Every row gives one point. To make a cloud, some directions were put in groups of two or more. Within a group, all points are equally far from the middle, so they leave a hole (a ring in 2 directions, a hollow ball in 3). The other directions are filled evenly. Then the cloud was stretched, turned, moved and blurred a little. Count the holes, and give their numbers of directions, smallest first.

Cloud, 21 rows:
[[.18, .02, .30],
[-.44, .08, -.12],
[-.30, .12, .25],
[-.21, -.09, -.26],
[-.03, -.23, .36],
[.31, .23, .01],
[-.08, -.63, -.02],
[-.09, -.47, -.14],
[.15, .12, .28],
[-.20, -.28, -.17],
[.11, .41, -.29],
[-.36, .12, .20],
[-.11, -.28, -.22],
[.08, .65, .00],
[.06, .73, -.07],
[-.12, -.56, -.03],
[.14, .28, -.30],
[-.38, -.09, .01],
[-.50, .22, -.16],
[-.02, -.21, -.29],
[-.23, .36, .27]]
Holes: 1 (2)

Cloud (30 x 4):
[[.05, -.21, -.08, .13],
[.07, -.15, .36, -.05],
[.33, .03, -.52, .02],
[-.12, .04, .37, -.40],
[-.42, -.16, -.14, -.19],
[-.30, .13, -.03, .42],
[-.01, .47, .42, -.26],
[.11, .46, -.29, -.13],
[.24, -.23, -.06, .17],
[-.38, .07, -.09, .15],
[-.14, -.37, .29, -.16],
[.08, .41, .54, -.17],
[-.20, -.14, .13, -.24],
[-.30, .31, .06, -.10],
[-.45, .15, .19, .17],
[-.16, .77, .34, -.08],
[-.04, .41, .07, .33],
[.19, -.52, .15, .28],
[.16, .30, -.18, -.30],
[-.05, -.25, -.53, .14],
[.00, .00, -.02, -.54],
[.52, -.63, -.29, -.17],
[-.01, -.13, .05, .36],
[-.01, .68, .11, .14],
[-.59, .38, -.04, -.11],
[.28, -.13, .07, -.11],
[.22, -.43, -.04, -.32],
[.04, -.18, -.31, .16],
[-.23, -.07, -.26, .15],
[.23, .18, -.03, .34]]
Holes: 0

Cloud, 49 rows:
[[.00, -.31, -.37, .02, .31, .19],
[-.09, -.21, -.09, -.25, -.60, .26],
[-.04, -.16, .17, .29, .05, .32],
[-.07, .09, .16, -.31, -.49, -.37],
[.15, -.09, -.08, .17, -.59, -.23],
[-.13, .13, .27, -.22, -.37, .55],
[-.31, .32, -.01, -.09, .13, .39],
[.22, -.03, -.12, .05, .02, -.40],
[-.09, .18, .36, .32, -.50, .03],
[-.01, .24, .50, -.03, .09, -.26],
[.02, .04, .04, -.20, -.20, .77],
[-.31, .09, -.14, .08, .23, -.16],
[-.08, .08, .01, -.05, .20, -.49],
[-.22, -.21, .26, -.15, -.02, .50],
[.07, -.20, .04, -.01, .40, .51],
[-.04, -.07, .17, .34, -.19, .33],
[-.02, .20, .39, .08, .28, -.19],
[-.19, .24, .27, -.03, .43, .00],
[.07, .00, -.32, -.21, .01, .79],
[.20, -.03, .07, .13, -.32, .53],
[-.03, .34, .01, -.32, -.14, .34],
[-.19, .14, .29, .25, .22, .06],
[.13, -.26, -.19, .00, -.58, .14],
[.13, -.15, -.37, -.20, -.32, .40],
[.13, -.20, -.34, -.03, .53, .24],
[-.11, -.05, -.20, -.21, .32, .82],
[-.17, .16, -.03, -.13, .40, -.26],
[-.31, .13, .00, -.12, -.51, -.09],
[-.14, .01, .38, -.31, .26, .23],
[-.21, -.38, -.19, -.16, -.10, .30],
[.02, .00, -.22, .17, .54, .15],
[.23, -.06, -.12, .04, .54, .19],
[.14, -.19, .16, -.18, .34, .41],
[.01, -.12, .01, .05, -.07, .74],
[-.05, -.10, -.20, -.34, .57, .54],
[.12, .07, -.16, -.26, -.09, .76],
[.11, .12, -.11, -.33, -.12, .68],
[.29, .00, -.14, -.42, .16, .39],
[.27, -.12, -.05, -.25, .44, .40],
[-.46, .03, .06, -.01, -.32, -.14],
[-.17, .15, .08, -.19, -.60, -.24],
[.10, -.05, -.40, -.21, -.09, .66],
[.02, .33, .38, -.27, -.25, .14],
[-.02, .09, -.18, -.28, -.02, .79],
[.16, -.36, -.21, -.18, .16, -.04],
[.13, -.12, -.43, .04, -.21, .37],
[-.13, -.04, .37, .02, -.21, -.69],
[.11, .29, .48, .04, -.14, -.26],
[.37, -.09, .24, .00, -.31, .23]]
Holes: 3 (2, 2, 2)
